Each row of a before or after table is a point. The points were changed in one or more steps. Then noise was added and the rows were shuffled. The steps act on columns, c1 being the first. Name the steps. A step turns or swaps two columns, mirrors them in a line or flattens them onto one, adds a multiple of one to another, or multiplies or shifts one. Angles are multiples of 10 degrees, from the lower column toward the higher: turns from -170 to 170, lines from 10 to 170 but not 90. Use the fewest steps. Two steps may share a column if one is a turn and the other turns, adds or multiplies; they go together, in the order done. Otherwise the lowest column goes first.

Before:
[[ 14  21  38]
 [-18   7 -11]
 [ 55  16  51]
 [-25  20 -25]
 [ 49  14  29]
 [ -9  25 -15]
 [ 28  21  31]
 [ -3  -5  -3]
 [  5   3 -20]
 [ 22  21  36]
 [-27  23 -38]
 [  1  38 -27]
 [ 40  29  56]]
After:
[[  7  -6  16]
 [-27 -26  22]
 [ 15 -14 -40]
 [ 52  -7 -54]
 [  4 -41  22]
 [ -3   5   2]
 [-10 -31  11]
 [-15  -9   8]
 [ 51  -9 -30]
 [ 30 -17 -35]
 [ 37 -19 -61]
 [ 21 -17 -40]
 [-27 -31  32]]
Steps: turn c2 and c3 by -170 degrees

Before, 10 rows:
[[-4 -4  2  3  4  0]
 [-1 -8 -1 -1  4 -6]
 [ 1  6  0 -1 -3  4]
 [-4  6 -4  2  9 -4]
 [-4  4 -2  1 -6  4]
 [-1  6 20 -1 -1  1]
 [-2 -9  3  0 -2  4]
 [-4  6  2  2  4  4]
 [ 1 -4  3  5 -4 -1]
 [ 0  5 -5  3  6  4]]
After (10 x 6):
[[ -5  -3 -12   6  11   2]
 [  4  -7   0  -3  -1   1]
 [  3   8   9   0  -6   4]
 [  0  -6  60  -3   2   1]
 [ -2   5   6   9   2   3]
 [  1  -4   6   6   5   6]
 [  3  -3 -15   9   7   2]
 [  2  -6  -6   3  -4   6]
 [ -6   9  -3  -3   1  -2]
 [  0   2   9  15  -5  -1]]
Steps: turn c1 and c6 by -60 degrees; mirror c2 and c5 in the line at 80 degrees; multiply c3 by 3; multiply c4 by 3

Before (10 x 11):
[[-20 -17   1   2 -30  14 -25   1  36  17 -58]
 [  8 -55  12 -10 -12 -29 -39  23 -54  19 -27]
 [ 46 -20  19 -11 -16   5 -60  -7  30   2  19]
 [ 18 -15  50  22  27 -23 -33  48  24  -5   2]
 [  8  21 -18   2  15 -13   7  24 -22   0 -31]
 [-12 -39 -56 -19 -17 -46  24  30  39 -20  24]
 [-17   7  -5   6 -33  -2  28  10  -6  23  -5]
 [ 22  -4 -19  -6 -25  -1  29  17 -16 -26 -39]
 [ -6 -30 -16 -13  18  27   6 -14  -8   3  27]
 [ -7 -41 -55   6 -31  29   7   9  54  28   3]]
After:
[[ 24  -4 -19 -11 -24   0  30  19 -14  26 -40]
 [-12 -39 -57   2 -17 -46  23  30  39  40  23]
 [ 47 -19  20  10 -17   7 -60  -7  30  13  20]
 [  8  20 -18  -2  15 -13   8  24 -21  -8 -31]
 [ 10 -55  12  21 -12 -30 -39  22 -54   9 -26]
 [-18   8  -5   9 -34  -2  28  11  -7 -23  -5]
 [ -8 -41 -57  14 -31  29   8   9  55 -13   2]
 [ 19 -16  50 -20  30 -22 -33  48  24  -7   3]
 [ -5 -30 -17  12  18  26   6 -15  -8  14  27]
 [-20 -17   0   8 -30  14 -26   2  36  -9 -58]]
Steps: turn c4 and c10 by -140 degrees; add -0.3 times c2 to c10

Before:
[[ -1   6  -1 -27  43 -16  30  44 -14 -11   2  33  49  48  37 -46  -1  41]
 [-20 -29  17  26 -10  -1  26  43  13 -37  15  10  -5   9 -24 -27  11 -31]
 [-10 -12 -23  34  -2  43  12  12  58 -31   5 -13 -24  29  36 -28 -26  18]
 [-28   0 -10  17 -25  36   5 -30  30  44   5   2  -9  20 -22   1 -11  16]
 [ 18  39  18   5  40 -34  20  46  12 -23  58  48 -18  -9   0  18  30   2]
 [ 16  41 -10  25 -23 -12 -37  34  -9 -11  36 -24  45 -30  56 -28  -5  -1]
 [ 22 -15 -56 -15 -18   4 -12 -27  -7  37  60  43  -1  19   7 -13  56  18]
 [ -2 -47  21   8  34  17  -4  37 -11  20 -17  33  51  37  52 -38  15  17]
 [ 24 -36  12  34  -8  40  10   5 -23 -14  47 -33 -24  12  41  16 -26  -5]
 [-25  20 -10 -10  32  -1  -5  58 -19  22 -10 -23 -14  -4 -15 -17   5  20]
 [-10 -38  -4  -6  -9  -6  30  48  15 -26   1 -26  41 -13  42  25  -3  14]
 [ -6  14  16  -6  45  27 -12  16 -12 -26 -13 -17  17  44  -6 -14  17 -25]
 [-59  13 -12  29 -31  52  29  26  36  -8  12  27 -15  -4 -26  24  -1  45]]
After:
[[-62  14  -9  23 -30  51  31  23  33  -9 -23  27 -14  -4   2  30  -4 -52]
 [-24 -30  17  26 -16   1   9  44  10 -37 -12   6  -4   9 -44 -26  15   0]
 [ 24 -12 -55 -15 -22   7   1 -29  -8  37  36  37   4  17  25 -18  57  -2]
 [ -2 -43  23   8  33  10 -42  37 -13  18 -43  32  50  35  34 -39  13 -11]
 [ 15  38  22  10  43 -31  -3  42  10 -27  35  48 -18 -13 -14  22  36 -18]
 [-26  24 -12 -12  34  -2  20  60 -19  24 -38 -21 -12  -1  13 -23   4  -5]
 [  4   6  -5 -27  46 -20 -30  45 -11 -12 -27  31  51  48  25 -45  -1 -48]
 [-13  12  21  -5  44  26  -3  16 -12 -24 -39 -19  17  42 -14 -15  17  20]
 [ 19  39  -7  24 -24  -9 -45  34 -10 -11  10 -26  43 -28  40 -33  -6  33]
 [ 25 -35  14  36  -7  43 -45   1 -23 -10  22 -29 -20   9   7  12 -28  -2]
 [-12 -18 -28  32  -5  46 -34  13  56 -33 -27 -14 -28  29  13 -27 -25 -21]
 [ -9 -34  -1  -2 -15  -4 -40  52  18 -23 -30 -22  41 -14   8  26   1 -33]
 [-29   2  -7  14 -26  34  29 -29  28  40 -23  -2  -4  16  -3   1  -9 -11]]
Steps: turn c7 and c18 by -130 degrees; turn c7 and c15 by 70 degrees; shift c11 by -30

Before:
[[ 30  -5 -22 -54  24  54  24  52  47   8  32   0 -57   9   2 -25 -11   9
   28  15  -7 -52 -22  35 -38   8 -34  20  24  23  -6 -22]
 [ 27  -5  13  13  39  -5   4  -4   3 -25   2   4  15 -10  -3  10  18   1
   -7 -26  21   7  17 -18 -10  -3   5  -6  -3   5  20  18]
 [  2 -25  53   6 -20  -5 -28 -35   6 -34   8  24  13  -3  17  -3  42 -26
   20 -13  12   7  17 -10   4 -43  19  32  31 -15  -8  11]
 [ 18   7  22   2   3  12 -17  -8  -3 -17  14  34  -3 -34  20  18   5   3
   -4 -16  46   4  13   1  -2 -38  27  18  10  16 -10  25]
 [ 25 -14  10 -16  15  12  -4  -7 -15  -3   6  -8  14 -26 -26  11   0 -30
   12  -3  20  -5 -15 -27  15  -9  15   4 -10 -20   2  17]
 [ 13 -34  14  25   9  -2  14  -7  26  18  22   0  17  -4 -13  22 -22 -13
    1  -8  24  -3 -10 -15   2  -8  -1 -27 -22  28   8 -24]
 [ 12 -17  30   7 -12  22 -25 -22  -5 -23  -1   9  14   4   6  11  -2 -22
  -24 -29  21  -5  25  -6  13  -1  12   0 -11  -9 -12  14]
 [  9 -31 -18 -17  13  60  18  24  10  10  36 -13 -56  26 -18 -50 -17  37
   33  11 -26 -30 -55  37 -41  -1 -21  15  39  24 -25 -16]]
After, 8 rows:
[[  3 -26  51   6 -19  -5 -29 -34  36 -34   7  23  13   1  15  -4  41 -26
   19 -14  13   9  17 -10  -6 -30  20  31  33 -14 -11  10]
 [ 29  -7  11  12  39  -6   4  -7   3 -25   1   3  12 -14  -3  10  19   1
   -7 -26  19   7  16 -17  -5   1   6  -3  -3   5  19  17]
 [ 15 -36  14  23   9  -3  13  -5  28  17  26  -3  21   1 -10  24 -24 -14
    4  -7  24  -4  -8 -13  -4  11  -4 -27 -22  27  10 -26]
 [ 18   6  22   1   3  11 -16  -7  20 -19  14  33  -3 -20  21  19   3   4
   -2 -17  46   5  15  -2 -25 -30  26  18   9  15  -8  24]
 [  9 -33 -19 -16  11  59  17  24   9   9  35 -12 -57 -22 -20 -50 -18  35
   33  13 -25 -28 -54  38  44   5 -21  16  38  26 -27 -18]
 [ 26 -15  11 -16  16  11  -5  -9  -4  -2   8  -9  13   2 -27  10  -1 -28
   11   0  19  -4 -16 -28 -28 -17  16   2 -11 -21   1  17]
 [ 13 -19  27   7 -14  20 -25 -23   0 -23  -3  10  16  13   6  10  -3 -22
  -23 -29  23  -7  27  -6  -2  -3  11  -1 -10  -8 -14  13]
 [ 30  -4 -21 -54  23  55  22  51  31   7  31   3 -58 -27   1 -25 -11  12
   27  14  -8 -52 -22  33  28  36 -33  17  24  23  -6 -23]]
Steps: turn c9 and c26 by 40 degrees; mirror c14 and c25 in the line at 30 degrees

Before (8 x 64):
[[  5  10   9 -14   3  27  -3 -12  -6   0 -14  10   4  12  -5 -23  -6  -2
   -5  -9  -4 -23  -9  -9  -5  32 -25  15  10   3 -13 -20  -2  -9   4  18
   -6  23 -11  27  -7  10  11 -33 -27   9 -10 -16  19   2  28 -11   7  -1
   -8   0  18  -1   8 -15   7   4 -24  23]
 [ 18  22   0 -15  -3  20  10 -12  12   1  12  -1   2  20   5   4  12  -2
  -18  -9   8   7 -26  25   0 -12   4 -35   1  15 -10 -10  10 -15   6   5
   -2  -4  22  15  -2   9   2   0  -4  -4 -11 -20  -3   0   8   6 -12 -15
   -7  -9  19   2   6  -6  14  13 -10  -2]
 [ -1  19 -29 -13  -3  24  -8  12 -25 -16  28   1  17  -6  13   1   0  -1
   14  10 -60   2   8 -13  -7 -16  -4  16  -3   6 -13 -20 -17   2  16  15
    7 -12  14  41  13  17  -9  11  -1   9 -16  28  -4  -2 -19  -4  20 -14
    9  -1  10  -5   0  34  12   3  14  -3]
 [  4  -5  -4 -14   6  23 -11  -7   2  -7  10   3  22 -24  31 -17  26   9
    9   0   3   1  -3  10   0  -4 -24 -10   6   9  30 -20   9 -13  16  18
    8  -7  -4   2  -9   6   6  22  13   2 -16   0  -8 -50   1  -8  -8 -18
   -5   0  18  -3  14   4 -28  14   5  17]
 [  9 -32   6  37  10  16   1  -6  10   8 -14  15  10 -24  -9   4  -8  -1
   17  17  13 -11   8  -5  -4  21  13   7  10  12  -9   1 -14  -4  15   9
    2  -4  12   3  17 -11   7 -17  13   0  -1 -20   1  -7 -14   4 -14 -11
  -14  -6 -13   3 -11 -14   3  40  -3   0]
 [  2  20  -3 -11  -1   6 -11  24 -26 -12 -19   3   6  -6  -5   3 -14   6
   15  -1  21  -1  -3  -8  -7  -9 -19 -11  -2 -16  -7 -17  -4   9   3   7
   -6  -9 -27   2  14  -4 -10   7  10   8  -8 -19  21  -4 -16 -24 -10  25
   11  -7  -6  -5  19 -11  -9   7  13  -6]
 [ 18   5   6  -3  17  25  18 -13   3  -9   8   1  21 -13  -6   8  -9  23
    8  -6   2   3   5 -13  -7 -14 -13  10  -1   7  -5 -22 -13   2  10   8
    4 -13  20  19  18 -27  -7  19   3   9  -7 -16  38   0 -20  -6 -10   5
    5  -2  18  27  18 -10  -9   5   0  19]
 [ 15 -17   6  20  -2 -16   0  31 -22 -14  -2   4  16 -12  -4  10 -13  23
   -2  -4   2  -6   8  35  -9   1 -14   6  13   7  -3  22  -8 -21  -2   9
  -27 -16 -16   5 -13  12   5  -7  10   8   3 -10  -6  -7  -6   5 -19  -6
    4  -6  10  -6  -2  25  18   1  16  10]]
After, 8 rows:
[[  3  21  -4 -11  -1   7 -10  24 -27 -11 -20   2   2  -6   1   4 -14   6
   14  -2  21  -1  -3  -9  -7  -8 -19 -11  -2 -15  -7 -17  -4   9   4   6
   -7  -8 -26  -5  13  -4 -10   7  10   8  -8  21  21 -19 -15 -14 -11  24
   10  -7  -6  -6  20 -11 -11   7  12  -6]
 [ 10 -32   7  37  11  16   1  -6  11   9 -14  14   5 -23   0   4  -9  -1
   18  18  13 -11   9  -4  -4  21  12   8  11  11  -9   2 -14  -4  16   9
    2  -4  12  -8  17 -12   8 -18  14   1  -1  21   1  -4 -14   7 -14 -12
  -14  -5 -14   3 -11 -15   3  41  -3   1]
 [ -2  18 -29 -13  -3  24  -7  10 -25 -16  29   2  44  -7   2   2   1  -2
   15  11 -60   2   7 -12  -6 -15  -5  16  -4   6 -13 -19 -16   2  16  15
    8 -12  14  -3  13  17  -8  11  -1  10 -15 -29  -4  -6 -19   6  19 -15
    8   0  10  -4  -1  34  13   3  14  -2]
 [ 15 -17   6  21  -2 -17   0  31 -22 -14  -1   3  13 -12   5   9 -12  23
   -1  -4   3  -6   8  34 -10   1 -14   6  13   8  -3  21  -9 -21  -1   9
  -26 -16 -14 -13 -12  11   5  -6  12   7   4  12  -6  -3  -5   7 -19  -6
    3  -6   9  -5  -3  26  18   1  16  11]
 [  5  11  10 -15   2  27  -3 -13  -6   0 -14  11  34  12   0 -23  -6  -2
   -5 -10  -4 -24  -8  -9  -6  32 -25  15  10   3 -14 -19  -2  -8   4  17
   -5  22 -12   5  -7  10  11 -33 -28   9 -11  17  19  -6  28 -12   5  -1
   -8  -1  19   0   8 -15   6   4 -23  24]
 [ 18  22   0 -15  -2  20  10 -12  11   1  12  -1  14  21 -12   4  12  -2
  -18  -9   9   7 -26  25  -1 -12   3 -37   1  16  -9 -10  10 -15   6   5
   -2  -4  21   4  -2   9   3   2  -3  -2 -12  17  -3   3   8   5 -13 -15
   -6  -8  19   2   5  -6  15  13  -9  -2]
 [  4  -4  -4 -14   7  23 -13  -7   2  -8  10   2  14 -25 -28 -17  27  10
    9  -1   2   0  -2  11   0  -4 -25 -10   6   8  29 -19  10 -12  15  18
    8  -6  -4 -20 -10   7   6  22  13   2 -15 -10  -8 -42   0  27  -7 -18
   -6   0  18  -4  14   3 -28  14   4  18]
 [ 17   4   7  -3  16  26  18 -12   2  -9   8   2  32 -12 -18   8  -7  23
    7  -6   1   3   5 -14  -7 -13 -13  10  -1   8  -5 -21 -13   3  10   8
    4 -13  21 -14  18 -28  -6  19   4  10  -7  11  38  -4 -20  -7 -10   6
    6  -3  18  27  18  -9  -9   6  -1  18]]
Steps: turn c50 and c52 by -40 degrees; add -0.3 times c3 to c52; turn c13 and c40 by -70 degrees; add 0.3 times c64 to c13; add 0.7 times c58 to c15; turn c15 and c48 by -160 degrees
